Each row of a before or after table is a point. One or more steps were done to the points. Then noise was added and the rows were shuffled. The steps act on columns, c1 being the first. Write out the steps. A step turns or swaps two columns, mirrors them in a line or flattens them onto one, adds a multiple of one to another, or multiplies or shifts one. Angles are multiples of 10 degrees, from the lower column toward the higher: turns from -170 to 170, lines from 10 to 170 but not 90. Use the fewest steps. Two steps may share a column if one is a turn and the other turns, adds or multiplies; they go together, in the order done. Otherwise the lowest column goes first.
In the rows, zero is written as 128.

Before (11 x 2):
[[127 131]
 [184 118]
 [ 86 111]
 [153 147]
 [127 154]
 [123 141]
 [182  78]
 [132 148]
 [173  98]
 [143 147]
 [124 152]]
After (11 x 2):
[[106 116]
 [121 176]
 [114 124]
 [125 127]
 [102 122]
 [166  84]
 [176 105]
 [125  95]
 [119 105]
 [111 115]
 [196 108]]
Steps: mirror c1 and c2 in the line at 150 degrees

Before:
[[141 109 138 118 107 121]
 [141 152 144 130 120 150]
 [131 126 109 127 122 130]
 [119 219 129 116 105 119]
 [151 119 132  88 105 139]
 [164 198 102 106 121  94]
 [116 140 160 109 139 143]
 [144 120 165 124 140 123]
 [ 54 114 144 153  75 164]
 [127 202 123 121  79  94]
 [ 76 124 144 119  72 175]
 [161 125 130 122 117 144]
 [157  96 144 141 101 144]]
After (13 x 6):
[[119  52  83 116 106 111]
 [ 54 144 151 151  70  98]
 [140 110 131 133 122  96]
 [160 138 132 121 115 114]
 [139 140 144 117 104 135]
 [162  72  75 107 121 145]
 [ 75 140 144 118  70  83]
 [132 138 113 126 123 132]
 [144 112 164 126 144 126]
 [150 137 139  88 103 121]
 [155 153 156 141 102 119]
 [128  60  84 122  77 138]
 [117 112 150 106 140 105]]
Steps: turn c2 and c3 by -30 degrees; turn c2 and c6 by -160 degrees

Before, 8 rows:
[[126 128 102 131 166 108 144 116 155 176 119]
 [136  88 104 151 180 107 134 134 109 107 120]
 [130 121 148 127 133 131  64 142 145 152 165]
 [192 152 116 121 112 116 135 105  94 105 112]
 [109 127 156 136 113 100 133  77  96 112 101]
 [104  93 109  98  97  91 174 119  91 158 123]
 [120  98  80 199 129 111 126 103 175 157 142]
 [130 149  88 131 128 156 118 146 157 130 150]]
After, 8 rows:
[[130 128 132 128 165 110 145 126 123 176 152]
 [137  87 135 149 181 108 132 150  75 108 151]
 [130 122 133 126 131 129  66 145 150 150  87]
 [195 154 129 123 111 115 135 101  74 105 146]
 [124  97 147 200 129 112 124 102 150 156 159]
 [109 129 110 136 112  98 130  76  56 113 127]
 [133 150 141 132 132 155 119 149 200 132 142]
 [101  96 131  98  97  91 172 111  34 152 148]]
Steps: turn c3 and c11 by -130 degrees; multiply c3 by 0.4; add 0.3 times c5 to c8; add 1.5 times c6 to c9

Before:
[[126 136 152 108 167 151 150 112 138 131  86 112 138  95  72  65 143 136
  131 120]
 [ 90 168 155  79 113  93 119 116 130 151 144 150 144 137  71 122 127 139
  137 132]
 [141 161 186 157 126 167 134 115 170  90 148 101 155 138  77 128 160 102
  135  72]
 [125 156 183  97 118 111 163 102 145 142  72  83 123 142 121 137 105  92
  166 129]
 [164 164 104 113 123 149 118  96 112  99 147  81 134 150 153  78 119  89
  140 126]
 [107  95 117  85 105 104 135 154 179 101  81 115 136  89 119 134 176 145
  147 151]
 [ 90  98 177 116  86 126 123 119 144  74  98  99 184 100 152 129 115  83
  139 141]
 [149 110 122 144 161 106 146 107 153 129 148 151 146 154  74 146 123 154
  113 151]
 [157 104 127 139 155 103 125 131 121  73 100 134 113 120 147 140 155 156
  133  84]
 [111 166 181 112 114 101 116 139 139 142 112 146 134  95 153 132 181  94
  114 153]]
After:
[[ 91  98  81 118  90  86 118 117 145 160 100  98 236 104 153 131 113  82
  139 143]
 [157 103 134 138 154  94 128 135 134 178  97 132  97 120 150 142 153 154
  132  85]
 [123 139 102 109 168 122 149 114 138 104  85 110 147  98  72  66 140 140
  130 120]
 [152 108 117 143 159 139 148 105 102 149 145 152 162 153  74 148 127 155
  114 148]
 [140 159  61 161 129  74 137 115 134 114 148 101 183 138  77 128 158 104
  138  69]
 [125 154  75  96 115 146 164 104 150 137  74  82 120 142 119 134 107  92
  170 131]
 [ 90 171 106  81 115 167 124 111 141 148 147 148 162 136  68 125 124 142
  135 132]
 [106  93 106  87 104 119 129 153  84 161  81 118 145  89 122 131 177 149
  148 153]
 [166 161 157 116 124  92 121  98 129 124 148  83 138 151 151  80 116  91
  145 126]
 [111 165  78 111 113 154 117 139 154 145 110 144 142  90 155 132 183  94
  114 151]]
Steps: turn c3 and c9 by 140 degrees; turn c6 and c10 by -120 degrees; multiply c13 by 2

Before, 13 rows:
[[112 121 171 145  99 152 168 118 119 147  90 146 108 127 155 125 105 184
  144 107 117 126 140 114 134 129 133 101  98  93 142  84 132 127 120 130
  137 157 102 126 133 121 147  99 121 131 130 143]
 [144  80 164 125  62 132 117 123  86 176  91  91 128 116  92 112 132 110
   73  56 130 153 145 103 130 114 100 161 135 121 232  84 128 122 105 120
  123 136 137 172 174 115  94  93 126 113 100 185]
 [144  61 150 129 127 126 148 118 120 152  96 181  98 139 143 135  88 153
  152 125 133 118 134  68 132 120 134 138 127 116 148 183 137 126 122 167
  133 102 121 137 120 133 162  99 142 142 144 120]
 [156 161 158 117 117  91 136 183 151  65 134  77 149 117 130 172  93 135
  163  94 121 112 116 117 149 141 128 170 166 162 160  81 123 159 142  92
  159 142 137 115 133 104 134 180 136 123 146 164]
 [127 103 116 154 125 153 173 132 144 178 152 134 127 128 124 127 158 202
   90 130 140  67 158 131 197 147 107  97 115 137 149  91 119 152 108 151
  105 123 152 149 132  80  63 150 143 147 165 174]
 [142 107 149 127 101  88 153 139 124 159 144 150 126  86 115 147 134 143
  169 127  92 129 118 148 115 111 130 147 100 156 148 157 115 106 112  90
  138 109  88 144 112 165 170 145 140 152 128  90]
 [169  76 154 104 152 116 110 123 145 109 111 138 105  81 157 134 115 137
  119 112 190 124 129 182 144 134 110 112 114  86 156 133 127 136 141 116
  144 168 103 192  76  95 136 155 137 179  90 131]
 [136 110 107 177 121 137 108 147 153 115  49 125  95 119 145 178 126 112
  147 148 150  71 203 138 143 138 176 171 148 175 159 138 120 168  87 125
  101 119 164 107 175 151 117 132 176 127 101 155]
 [106  99 172 107 130 103 142 116 101 134 133 105 114 140 177  90 128 100
  124  75  83 117 136 181 134 182  67 124 144 134 120 143 150  82 127 122
  111 128 179 148 109 167 151 122 170  91 134 146]
 [113  83 124 118 121 115 139 150  92  86 100 122 105 116 143  92 186 122
  146  84 145 146 148  95 151 173 144 170 111 167 138 151 115 151 113 124
  110 133 138 147 103 150 148 161 139 145 108 154]
 [122 141 118 122 128 106 133 132 138 153 131 117 156 160 167 115 129 167
  123  84  82 159 155  97 151 138  69 169 126  99 150 108 179 117 155 150
  149 135  98 153 126 109  67 106 153  74 127  73]
 [122 121 174 106 104 164 131 124 151 127  88 105 169 137 137 120  91 138
   78  82 163 151 132 128  98 179 111 153 130 123 152 119 180 102 135 142
  190 120 199 122 159  98  70 165 106  81  93 168]
 [126 124 126 125 126 114 149 133 125 131  85 158 109 106 120 109  87 108
  159 100  94 150 139 168 159 106 131 164 129 125 167 137 104 123 116 112
  140 148 100 146 150  87 179 102 115  96 122 142]]
After (13 x 48):
[[122 126 174 102 104  68 131 124 151 128  88 104 169 134 138 120  91 137
   79  81 162 138 132 127 100 180 111 136 130 121 150 121 180 103 136 145
  187 117 198 122 160 128  69 165 174  82  93 167]
 [127 125 129 124 127  70 149 135 125 131  86 158 109 105 120 110  88 107
  161 100  95 147 141 168 157 108 130  80 129 126 169 138 104 122 118 113
  138 149 101 148 148 119 179 103 172  96 122 143]
 [145 100 152 129 127 110 147 117 120 153  96 180  99 137 144 134  87 154
  154 126 134 131 132  69 130 119 134 117 128 116 148 183 137 125 122 167
  134 103 122 136 119 122 160 101 110 142 145 119]
 [144 118 148 128 100 115 152 138 124 158 141 150 128  87 112 148 134 144
  167 127  94  97 117 148 116 109 131  73 101 158 148 157 115 104 114  90
  138 109  87 144 108 129 169 145 101 152 126  89]
 [113 111 123 119 121  63 138 150  91  87  99 122 108 117 144  93 184 123
  146  82 145  99 147  94 153 174 143  73 112 169 138 150 117 151 112 122
  112 133 138 149 103 119 148 163 122 145 108 155]
 [136 121 109 177 119  51 109 146 152 117  46 125  94 119 145 176 128 113
  144 147 151 146 202 139 146 138 175  94 146 175 159 139 120 167  88 124
  101 120 165 107 178 117 117 132  53 125 104 156]
 [106 116 174 107 128 149 144 116 101 135 132 108 113 138 178  86 127  99
  124  74  83 108 134 183 133 181  68 113 144 134 120 142 148  81 127 121
  113 129 180 148 109 108 151 123  77  92 134 145]
 [168 110 154 105 152 162 111 124 146 110 110 138 104  82 158 132 115 137
  117 112 190 157 126 181 143 135 108 134 113  85 156 132 126 137 143 115
  144 166 101 191  75 113 139 157 139 179  89 129]
 [156 140 159 116 120  71 135 183 151  62 134  78 148 117 129 173  94 135
  164  94 120 160 118 118 148 141 129  52 166 161 161  82 123 157 141  91
  160 143 137 114 133 120 134 180 126 122 148 164]
 [127 119 117 154 126 170 171 133 144 179 152 135 126 129 123 126 157 201
   92 130 140 204 157 130 198 148 106 183 114 137 150  91 119 153 107 151
  106 124 150 150 131 123  63 148 108 149 164 176]
 [121 134 119 121 128  68 133 134 138 154 132 117 155 157 167 116 130 169
  124  83  81 124 153 100 150 136  70  68 126  98 150 107 180 117 154 150
  150 134  98 155 127  87  69 104 148  75 128  74]
 [142 109 164 125  63  70 118 125  86 177  91  91 130 116  92 113 132 110
   71  58 131 123 147 103 131 114 101  99 136 122 231  84 126 122 104 120
  124 135 138 172 173 117  93  92 152 115 100 186]
 [113 126 170 145  99 161 166 120 119 145  90 145 105 127 156 124 104 184
  143 106 118 134 140 112 134 130 131 175  99  92 139  83 133 125 119 129
  136 157 101 126 135 133 147 101 137 131 129 140]]
Steps: multiply c2 by 0.4; multiply c28 by 2; turn c6 and c28 by 120 degrees; turn c22 and c42 by 130 degrees; turn c42 and c45 by 120 degrees

Before (14 x 64):
[[117 121 137 171 125 102 152 122 161 146 112 149 142 186 127 124 153  73
  131 111 146 141  93 153 151 136  86 110 160 117 112 116 151 127 107 167
  131  80  57  84 129 105 109 138 100  89 143 100 182 127 138 149 120 141
   77 116 142 116 182 160  87 177 140 103]
 [125 157  86 116 143 152 140 137 137 125 186 136  95 100 147 158  86 103
  155 180 124 112 140  93 129  77 131 126 120 145 158 205  94 118 143 109
  125 169 143 139 125 133  98 112  85 157 124 155 130 111 163 121 131 166
  171 120  94 122 103 111 144  88 144 134]
 [103 168 102 170 129  86 105 122 141  89 153 141 124 119 161 127 126 126
  162 131  92 137  94 137 142  76 135 121 116 201 100 179 114 147 169 108
  157 140 132 139 150 156 110 111 142 150 134 141 143  97 108 122 126 148
  126 117  98 124 146 128 153 111 118 122]
 [126 134 150 136 123 141  98 155 118 142 152 123  66  89 150 156 111 116
  116 171 135 135  89 109 151 106 131 109 106 126 151 141 103 114 144 106
   88 121 171 159 137 150  79 118 124 145 121 158 122  99 138 118 136 148
  131 122  93 128 135 136 141  64 199 142]
 [124 174 113 133 135 142 125 155 117 147 134 128  79 109 156 163  81 147
  162 160 127 153 127  62 153 119 146 142 118 146 132 126 103 113 174 129
  105 149 125 151 125 138  91 139 114 136  87 154  88 122 146 107 154 114
  141 118 118 132 116 106 166  97 141  96]
 [ 57 138  99 166  93 124 183 122 161 124 120 204 162 170  95 110 196  97
  122  85 168 183  61 129 111 139  88  95 183  97  85 118 162 121 134 171
  183 108 103  95  97 100 140  94 141  94 145 120 160 100  92 135  69 122
  121 109 169 135 174 208 119 159 141 130]
 [ 92 182 100 163 121 165 148 133 143 125 132 166 156 171 140 169 161 139
  165 129 114 115  69 160 149 104 155 130 165 141  99 173 118 167 147  80
  158 124  65 127  79 164 118 110 143 143 156 142 144 106 111 156 131 135
  103 120  87 155 135 155 133 135 135 150]
 [124 137 112 145 153 135 154 156 141 143  83 128 121 179 107 130 140 114
  112 145 158 202 135 132 152 114  76 112 145  99  99 118 146 137  93 157
  157  98 128 137  96 147 124 110 114 112 142 149 137 145 140 105  87 131
   90 140 129  70 161 128  74 130 167  88]
 [105 150  78 160  99 112 160 117 152 102  99 159 148 170 101 141 181  66
   91  97 146 149  96 164 110 122  62 109 156  98 116 111 141 132 106 171
  166  99 101  69  74 137 112 162 122  93 137 137 124  84  94 145 118 122
  103 103 133 117 204 142 128 129 144  92]
 [121 182 131 129 158 101 111 151 137 161 135 124 121  92 146 161 127 138
  154 167 146 143 131 118 122 127 115 150  97 118 165 170  96 158 141  96
  104 157 163 115 177 148  83 122 118 136 140 170  85 125 158 100 142 149
  147 126 116 140 106 125 132  95 161  99]
 [131 165 140 124 165 124  92 186  85 104 163 110  72 138 131 194 113 122
  172 147 113 139 127 119 126 108 108 133 104 124 132 148 109 137 150 109
  103 142 147 132 138 115 107  99 112 112 125 161 111 120 143 120 148 149
  154 123 129 101  98 103 160  77 142 155]
 [ 59 134  73 146 127 103 146  91 174 103 139 172 140  94  87 129 100  87
   92 161 126 141  68 121  89 166 113 100 100 111 144 103 157 135 165 165
  113 117 116  86  57 145 134  95 166  88 183 115 139 136  87 126  97  90
  146 126 157 127 140 163 129  72  90 146]
 [ 89 186 105 152  80 121 149 144 137 122 156 109  82 100 144 160 142 153
  158 149 123 114 101 131 105  87 115 143 112 173 109 157 115 144 172 116
  138 130 128 102  99 163 122  76 139 166 142 111 133  87 164 165 133 150
  114 113 107 148 104 124 136 122 128 129]
 [133 131  98 171 125 115 180 105 177 121  83 189 166 140  69  90 164 117
  128  70 167 160 106 168 103 144  76  82 144 119  97 100 168 115  91 140
  152  92  73 100  84 122 113 148 143 102 129 125 173 114 117 164  84 120
   81 106 178 116 162 162 122 115 147 144]]
After, 14 rows:
[[122 170 122 134 133 139 124 157 119 148 133 168  77 126 129 160  80 149
  164 159 125 151 127 141 148 119 145 142 118  94 137 123 104 113 177 129
  107 151 126 152 126 134  88 138 114 139  87 152  87 125 146 107 155 115
  100 117 118 131 116 103  48  98 141  97]
 [136 133  98 171 126 113 179 105 178 116  83 233 168 178 151  92 166 117
  128  64 165 160 108 114 104 147  73  83 143 181  95  97 169 115  94 141
  148  93  73  99  85 123 114 149 141 102 127 124 172 116 113 162  81 123
  186 108 180 120 160 158 154 114 146 143]
 [102 149  81 162 100 114 162 118 155 101  97 199 149 135 118 143 182  66
   93  97 148 149  95 117 112 123  62 111 155 166 117 110 141 131 105 172
  165  99 103  68  75 137 113 163 123  95 138 134 123  84  91 145 118 122
  189 101 134 119 203 142 145 133 146  92]
 [ 57 136  74 144 121 102 143  93 172 104 141 213 139 128 135 132 104  89
   91 161 126 143  69 143  93 171 110  99 101 173 143 105 153 136 167 165
  114 115 117  83  56 146 130  98 167  87 183 114 139 133  83 126  95  90
   82 124 161 125 138 167 106  70  90 147]
 [109 165  98 171 132  88 104 126 138  90 158 182 121 138 175 129 127 124
  164 131  88 137  89 108 138  76 137 124 117  58  99 177 109 147 168 108
  155 138 133 140 155 155 105 109 142 152 132 143 143  95 109 122 126 151
  123 111  96 126 144 130 113 110 118 123]
 [123 179 132 130 155  98 115 149 140 163 133 162 124 130 112 160 124 131
  149 167 146 141 132 130 122 125 116 153  99 117 164 171  97 158 138  98
  102 159 161 118 176 148  82 120 119 133 139 169  81 124 159 104 142 150
   82 129 114 138 107 130 119  91 162  99]
 [120 151  83 115 143 151 140 138 141 126 189 178  93  94 138 153  86 103
  156 180 124 111 139 147 129  81 132 126 121 107 156 204  97 118 143 111
  122 170 145 140 122 134  96 115  86 157 122 153 131 112 166 123 131 165
   59 118 100 121 103 110  85  90 141 133]
 [129 139 150 136 123 136  99 158 119 144 147 160  60 149 114 156 107 116
  117 176 137 136  84 125 154 111 133 110 106 108 151 138 103 114 141 110
   92 116 168 153 138 150  80 116 121 142 119 157 118  98 137 116 139 146
   99 122  92 126 137 135 113  64 202 140]
 [ 93 182  99 161 116 163 149 134 145 122 131 208 157 134 135 166 156 143
  166 128 116 119  69 111 148 105 157 130 163 109 100 175 118 169 151  83
  157 124  65 132  78 166 118 107 141 146 153 140 144 104 106 155 130 135
  191 121  88 157 133 155 144 138 137 148]
 [127 135 113 142 157 135 154 161 142 140  87 165 120 148 115 133 137 113
  114 143 154 205 138 172 153 116  78 112 144 162  99 119 143 138  92 158
  152  99 129 137  97 149 121 111 111 116 145 151 139 142 142 104  90 132
  208 143 130  74 162 128 160 133 170  90]
 [131 163 142 124 167 127  92 187  82 106 161 148  72  89 124 196 112 118
  169 146 117 140 125 108 125 103 109 134 108 129 135 151 108 131 150 111
  102 143 145 131 135 116 104  95 114 108 125 163 113 119 144 119 148 150
  107 124 129 101  98 100 100  79 144 156]
 [ 56 135  97 165  92 124 181 120 164 125 120 242 161 106 114 109 192  95
  121  89 171 185  58 139 107 142  85  92 181 178  84 116 165 121 136 172
  186 106 103  93  97 102 143  96 140  93 146 119 159  99  91 135  68 120
  171 111 168 132 175 208 134 158 143 127]
 [ 91 183 104 157  80 120 150 146 138 129 154 146  85 166 161 163 141 153
  158 144 127 113  99 126 102  85 115 142 115  90 108 156 116 146 174 113
  138 130 129 101  99 167 122  78 140 167 142 113 132  91 160 163 132 151
  120 114 103 148 101 124 119 123 129 126]
 [114 118 136 174 124 101 154 119 163 143 114 188 141 155 117 129 151  73
  129 110 147 142  91 141 151 137  85 114 158 135 110 115 153 127 102 165
  132  81  56  86 129 105 109 135 101  86 140 101 184 127 142 149 116 138
  226 116 145 116 185 162 179 173 138 100]]
Steps: add 0.3 times c3 to c24; turn c24 and c61 by 130 degrees; shift c12 by 40; multiply c55 by 1.6; turn c14 and c55 by 130 degrees; turn c15 and c30 by -120 degrees

Before:
[[ 98 138 152 134 111 137 122 133 139 106 148 122 115 121 164 131 111 153
  132 119 101 115 113  97 125 137 148 144 141 144 114  92 112 125 119 116
   93  89 154  92 105 155  99  93 121  91  92 151 116 156 138 138 137 155
  115 168 136 101 137 137 115 120 131 110]
 [103 107 123 146 117 129 118 174 155 114 146  93 141  80 147 129 133  82
  126 107 125 108 142 129  95 142  77 151 126 151 145 126 151 155 188 129
  168 106 113 113 101 135 111 173  95 126 113 112 108 109 133 161 136 145
  131  92 116 110 128  84  98 120 132  91]
 [165 121  83 135 125 142 115 107 155 124  93 146 137 151 120 136 129 145
  113 180 154 109 155 185 109  82 113  97 124 111 134 112 101 108 118 136
  144 153 103 146 135 105 147 144 139 143 164 113 136 137 146  91 121 144
  131 143 132 139 128 123 132 110 112 123]
 [ 66 126 139 112 127 134 150 124 108  59 141 141 115 152 155 122 140 130
  128 143  90 118 103 113 157 131 162 151 150 134 121 110  96  88 112  89
  118  99 141 149 110 183 100  97 115 122 109 126 117 144 131 133 140 142
  135 127 131 134 131 123 117 122 124 114]
 [167 104 107 163 119 139 104  81 150 109 107 137 144 139 112 105 134 161
  154 140 164 118 167 165 143 121 113  70 127 128 121 113 111  96 140 114
  156 140  99 166 121  97 176 141 150 141 116 139 139 144 153 110 123 145
  142 114 135 150 111 114 136 110 107 164]
 [168 109  85 124 137 180 126  99 125 143 107 120 162 163 112 116 130 160
  117 140 137 137 152 181 142 108 108  89 147 116 125 122 132 120 134 146
  144 150  99 156 132 112 149 131 166 149 109  97 160 185 149  91 116 143
  133 119 135 174 130 128 127 100  99 150]
 [164  98  94 121 152 138 122  90 143 146  78 138 157 164 115 120 118 143
  176 150 128 113 136 182 118 124 105 115 156 122 115 106 120  97 123 112
  137 150 101 112 135  89 154 160 132 150 128 135 161 153 145 100 133 149
  127 105 109 143 126 127 159 100 123 140]
 [106 122 133 156 102 113 105 170 148 113 131 114 120  69 140 186 102  93
  121 126 105 142 140 159 109 123 104 185 146 162 157 125 151 151 194 100
  172  95 130  99  81  98 137 159 110 129  85 117 140  95 160 143 159 125
  125  95 145 130 102 114 108 109 126 106]
 [121  87 139 133 117 102 112 155 143 121 120 109 131  44 149 139 126  92
   97  91 130 156 143 132 117 138  99 183 175 140 143 113 132 171 160 105
  122 118 114  99 101 108 142 150  98 115 128 112 114  98 147 137 173 118
  139 106 131 118 111  97 106 119 137 120]
 [ 83 109 154 120 141 138 161 125 118 102 140 151  91 131 141 149 116 124
  145 116 146 107 129 114 142 136 160 114 149 162 138 122  75  89 108 138
   81 132 156 104 109 170  95  99 113  88  85 138 117 152 142 117 133 123
   91 122 131 112 140 142 111 117 105 111]
 [165  97  96 124 118 161 118 109 134 124  84 142 149 161  98  86 141 159
  156 159 136 141 132 174 116  85 136  94 121 112 128 133 110 120 143 129
  157 168 137 126 128 110 162 122 141 142 128 139 133 146 134  99 107 130
  137 106 138 151 151 153 135 115 121 177]
 [119 138 171 143 126 125 142 124 107 108 141 141 110 147 159 118 109 137
  149 140 115 104 105 119 132 139 165 140 164 158 143  98  94 116 152 124
   97 113 166 141 117 172 104 116 116  76 124 150 132 158 125 117 145 116
  125 134 130 140 150 106  88 102 118  99]
 [108 119 153 133 130 127 143 132 132  96 150 137  83 124 135 148 121 128
  137 129 137 117 118 106 130 147 161 147 137 125 126 147 123 107 141 111
  107  95 157 114 127 199  86  99 138 125 114 151 123 150 120 123 163 143
  116 155  97 147 149 100 132 125 104 113]
 [133 128 130 116  89 114  87 159 146 101 145 125 158  91 145 173 135 103
  117  84 123 125 129 148  99 155  97 173 140 152 156 146 131 160 156  84
  145 118 126 114 112 113 118 180  87 104  97 127 117 114 163 137 172 141
  136 100 143 123 135 107  99 135 108 111]]
After (14 x 64):
[[102 132 153 131 128 139 120 133 138 104 153 127 119 120 164 134 111 155
  131 118 105 117 108  97 126 132 147 146 136 137 108  93 107 123 115 115
   95  93 152  92 108 156  98 100 121  92  96 152 111 155 135 135 134 159
  113 168 137 103 135 139  89 122 126 109]
 [123  83 138 137 154  97 104 154 138 124 121  89 130  42 149 143 127  92
   97  91 130 159 148 121 114 141 103 180 176 130 145 118 132 173 167 106
  123 114 117 101  99 105 142 150 115 117 128 110 109  99 145 136 174 121
  144 101 138 118 111  96  74 119 139 123]
 [119 137 168 145 141 124 152 125 109 106 143 155 110 149 151 117 101 139
  148 137 118 106 108 134 130 136 167 140 162 149 143 105  96 115 153 122
   98 116 163 141 114 170 106 116 111  79 126 142 133 154 124 121 147 110
  123 136 133 139 150 105   4 100 118  96]
 [167 106 108 161 107 137  88  82 155 109 112 134 146 138 108 102 136 161
  147 141 162 115 167 167 142 121 113  72 125 137 121 113 108  96 143 118
  155 139  95 168 120  93 176 146 111 141 113 132 138 143 159 111 120 148
  142 116 139 154 109 115 150 115 107 158]
 [111 117 154 134 117 128 150 126 132  94 153 156  83 120 139 149 124 129
  134 128 136 121 119 111 133 146 167 147 134 114 128 148 120 104 144 110
  109 100 155 118 128 201  87  99 127 126 120 149 124 149 116 127 162 140
  118 150  90 148 146 103 140 124 108 109]
 [133 132 130 116 152 113  62 159 147 102 145 117 159  94 144 175 133 104
  118  87 124 127 127 146 101 153  94 174 141 136 158 149 132 160 152  86
  145 124 123 113 113 115 117 182  87 100  97 130 119 114 161 140 165 138
  135  97 146 119 134 106  42 138 107 118]
 [110 123 136 159 140 114  93 169 150 108 131 101 118  72 141 187 107  91
  121 120 104 145 143 153 111 124 105 191 148 164 158 126 161 149 191 100
  177  96 128  97  80  95 137 163 111 128  91 118 138 101 164 139 159 126
  124  94 143 133 103 112  63 109 122 103]
 [ 80 110 153 120 144 138 179 122 117 101 142 175  94 131 140 154 113 124
  147 118 145 104 128 132 143 133 158 110 143 155 141 124  77  92 108 135
   80 134 156 102 106 172  97  97 128  87  84 141 114 156 146 116 140 125
   90 120 132 112 137 147  79 112 107 112]
 [161  95  97 125 113 158 106 108 134 130  85 133 154 157  97  85 143 154
  155 161 137 139 127 187 114  87 137  94 119 142 131 134 110 118 142 127
  153 168 140 126 131 113 160 124  94 144 132 134 135 141 137 102  99 133
  136 107 139 152 153 151 148 114 121 179]
 [ 67 126 138 111 147 136 162 122 105  62 146 159 118 155 153 118 140 132
  130 146  95 118 105 120 161 131 161 152 146 133 117 109  96  81 116  92
  118 100 142 150 113 181  96  99 126 127 107 128 117 145 131 134 136 140
  136 129 130 129 129 124  99 120 124 112]
 [161 102  94 126 128 143 119  90 142 148  77 132 154 163 113 122 121 146
  178 153 129 111 134 182 121 124 101 117 154 126 113 106 121  92 127 113
  135 153 104 112 139  90 156 160 123 151 127 139 158 152 145  98 134 152
  129 105 108 140 124 124 218 102 129 141]
 [101 104 125 150 154 138 115 179 156 116 144  58 144  81 143 129 134  79
  128 101 122 110 143 106  92 141  76 154 128 138 148 126 151 159 187 130
  171 108 113 114 100 135 117 174 142 127 113 111 108 103 135 161 133 148
  129  92 117 110 124  86  37 122 130  91]
 [171 111  88 125  92 180 126  96 126 141 109  97 157 165 114 117 128 160
  117 145 139 139 147 177 145 107 108  91 146 131 126 127 132 121 133 148
  145 151 101 156 133 106 151 132 107 151 113  97 161 183 146  90 120 143
  126 120 131 174 134 128 128  97  97 147]
 [162 120  83 139 120 141 111 108 157 131  95 139 137 153 124 130 128 145
  114 180 152 108 154 195 109  85 111  98 124 142 133 116 104 108 121 138
  151 158 104 141 138 106 147 142  90 146 167 109 134 138 141  88 124 141
  130 140 135 136 128 123 141 109 118 126]]
Steps: turn c5 and c45 by 70 degrees; add 1 times c52 to c45; multiply c7 by 1.6; multiply c12 by 2; turn c12 and c24 by 20 degrees; add -0.7 times c26 to c30; multiply c61 by 3
